Each row of a before or after table is a point. One or more steps were done to the points. Then noise was added and the rows were shuffled. The steps act on how far a point lies along the listed directions, d1 being the first. Name the steps. A step turns or swaps two directions, mirrors them in a line or flattens them onto one, adds a multiple of one to another, or multiplies one. Angles are multiples of 10 degrees, from the lower direction toward the higher: turns from -170 to 170, lines from 10 to 170 but not 90. Use the fewest steps. Two steps may share a direction if one is a turn and the other turns, adds or multiplies; they go together, in the order done. Otherwise the lowest direction goes first.

Directions:
(1): [-0.25  0.43]
(2): [-0.43 -0.25]
Before (13 x 2):
[[-0.05  0.02]
 [ 0.23 -0.42]
 [-0.19 -0.56]
 [ 0.54  0.08]
 [-0.12 -0.30]
 [-0.16 -0.41]
 [ 0.02 -0.43]
 [ 0.35  0.00]
 [-0.15 -0.47]
 [ 0.42  0.03]
 [-0.07 -0.07]
 [ 0.32 -0.09]
 [-0.28 -0.65]]
After (13 x 2):
[[ 0.08 -0.56]
 [ 0.37  0.39]
 [-0.01 -0.68]
 [ 0.24  0.17]
 [-0.05 -0.11]
 [ 0.24  0.05]
 [ 0.01 -0.84]
 [-0.02 -0.63]
 [-0.04 -0.45]
 [ 0.28  0.27]
 [-0.03  0.01]
 [-0.08 -1.01]
 [ 0.23 -0.43]]
Steps: add -0.7 times d2 to d1

Directions:
(1): [-0.40 -0.06 -0.42  0.61 -0.09  0.16]
(2): [ 0.65  0.37 -0.04  0.41  0.04  0.09]
(3): [-0.20  0.24  0.07 -0.01  0.75  0.26]
(4): [ 0.24 -0.40 -0.44 -0.02  0.38 -0.42]
(5): [ 0.16 -0.61  0.42  0.26  0.10  0.30]
(6): [ 0.19 -0.12 -0.43 -0.36 -0.09  0.61]
Before (14 x 6):
[[-0.01  0.01  0.32  0.19  0.32 -0.01]
 [ 0.17  0.32 -0.10 -0.11  0.58 -0.16]
 [ 0.18  0.04  0.14  0.12  0.42  0.45]
 [ 0.49  0.27 -0.09  0.25  0.42 -0.43]
 [-0.02 -0.15 -0.62 -0.63 -0.22 -0.30]
 [-0.10  0.16  0.15  0.40  0.44  0.01]
 [ 0.03  0.09  0.27  0.08  0.50 -0.39]
 [-0.28  0.21  0.58 -0.45 -0.21  0.18]
 [-0.08  0.06  0.69 -0.10 -0.01 -0.16]
 [-0.58  0.16  0.68 -0.08 -0.57 -0.40]
 [-0.21  0.13 -0.01 -1.25 -0.42 -0.21]
 [ 0.08  0.01 -0.33 -0.58  0.38 -0.07]
 [-0.31  0.52  0.27 -0.32 -0.27 -0.06]
 [ 0.31  0.01 -0.44 -0.73 -0.31 -0.03]]
After (14 x 6):
[[ 0.45  0.25 -0.10  0.00  0.48 -0.64]
 [-0.21 -0.30  0.01  0.01 -0.31  0.11]
 [ 0.72  0.41 -0.04 -0.18  0.21 -0.41]
 [-0.74  0.35  0.61 -0.45 -0.05 -0.27]
 [-0.21 -0.51 -0.12 -0.21 -0.27 -0.21]
 [-0.12  0.40  0.49 -0.15 -0.52 -0.19]
 [ 0.11 -0.28 -0.50 -0.07 -0.34 -0.20]
 [ 0.42  0.67  0.39 -0.30 -0.10 -0.98]
 [-0.25 -0.10  0.43 -0.30 -0.38 -0.05]
 [ 0.19 -0.19 -0.09  0.25 -0.46  0.34]
 [-0.26  0.54  0.10 -0.30 -0.32 -0.27]
 [-0.35 -0.33 -0.23  0.13 -0.28  0.18]
 [ 0.47 -0.07 -0.24  0.13 -0.15 -0.55]
 [ 0.07 -0.52 -0.55 -0.40 -0.07  0.07]]
Steps: mirror d1 and d3 in the line at 20 degrees; swap d2 and d6; turn d4 and d5 by 20 degrees

Directions:
(1): [-0.17 -0.61  0.15 -0.34  0.05  0.48  0.46 -0.44  0.10 -0.10 -0.19  0.50]
(2): [ 0.33 -0.10 -0.18  0.86  0.28 -0.04  0.44 -0.27  0.23  0.35  0.22  0.12]
Before (8 x 12):
[[-0.21  0.58  0.21 -0.80 -0.48 -0.42 -0.75  0.60 -0.22 -0.58 -0.16 -0.09]
 [-0.41  0.38  0.39 -0.88 -0.36 -0.03 -0.73  0.56 -0.28 -0.48  0.02 -0.17]
 [-0.02  0.05  0.12 -0.14 -0.13 -0.05 -0.20 -0.04  0.18 -0.10 -0.14  0.10]
 [ 0.18  0.18 -0.26  0.68 -0.01 -0.21  0.08  0.39  0.12  0.01  0.13 -0.17]
 [ 0.03  0.13  0.06 -0.26  0.13 -0.25 -0.11  0.01 -0.07 -0.17  0.07 -0.06]
 [ 0.03 -0.89 -0.03  0.12  0.25  0.47  0.89 -0.62  0.21  0.09  0.09  0.51]
 [-0.17  0.77  0.07 -0.78 -0.20 -0.18 -0.60  0.65 -0.22 -0.27 -0.15 -0.46]
 [ 0.00 -0.03 -0.02 -0.01  0.29  0.01  0.08  0.11  0.21 -0.16 -0.08 -0.15]]
After (8 x 12):
[[-0.49 -0.32  0.30 -1.29 -0.33  0.19 -0.22  0.15 -0.28 -0.53 -0.16  0.01]
 [ 0.20  0.08 -0.04  0.12  0.26 -0.28  0.08 -0.08  0.02 -0.07  0.14 -0.01]
 [ 0.57  0.71 -0.23  1.01  0.03 -0.71 -0.16  0.28  0.18  0.19  0.41 -0.15]
 [-0.05 -0.46 -0.12  0.31  0.01  0.28  0.57  0.00  0.20 -0.10 -0.03  0.37]
 [ 0.07  0.19  0.05  0.08 -0.01 -0.19 -0.17  0.02  0.26 -0.01  0.01  0.00]
 [ 0.49  0.71 -0.32  1.00  0.30 -0.36  0.11  0.22  0.22  0.45  0.35 -0.37]
 [ 0.33  0.71 -0.03  0.89  0.07 -0.47 -0.35  0.40 -0.03  0.21  0.52 -0.38]
 [ 0.02 -0.03 -0.02  0.00  0.21  0.02  0.11  0.21  0.21 -0.18 -0.14 -0.08]]
Steps: turn d1 and d2 by -100 degrees
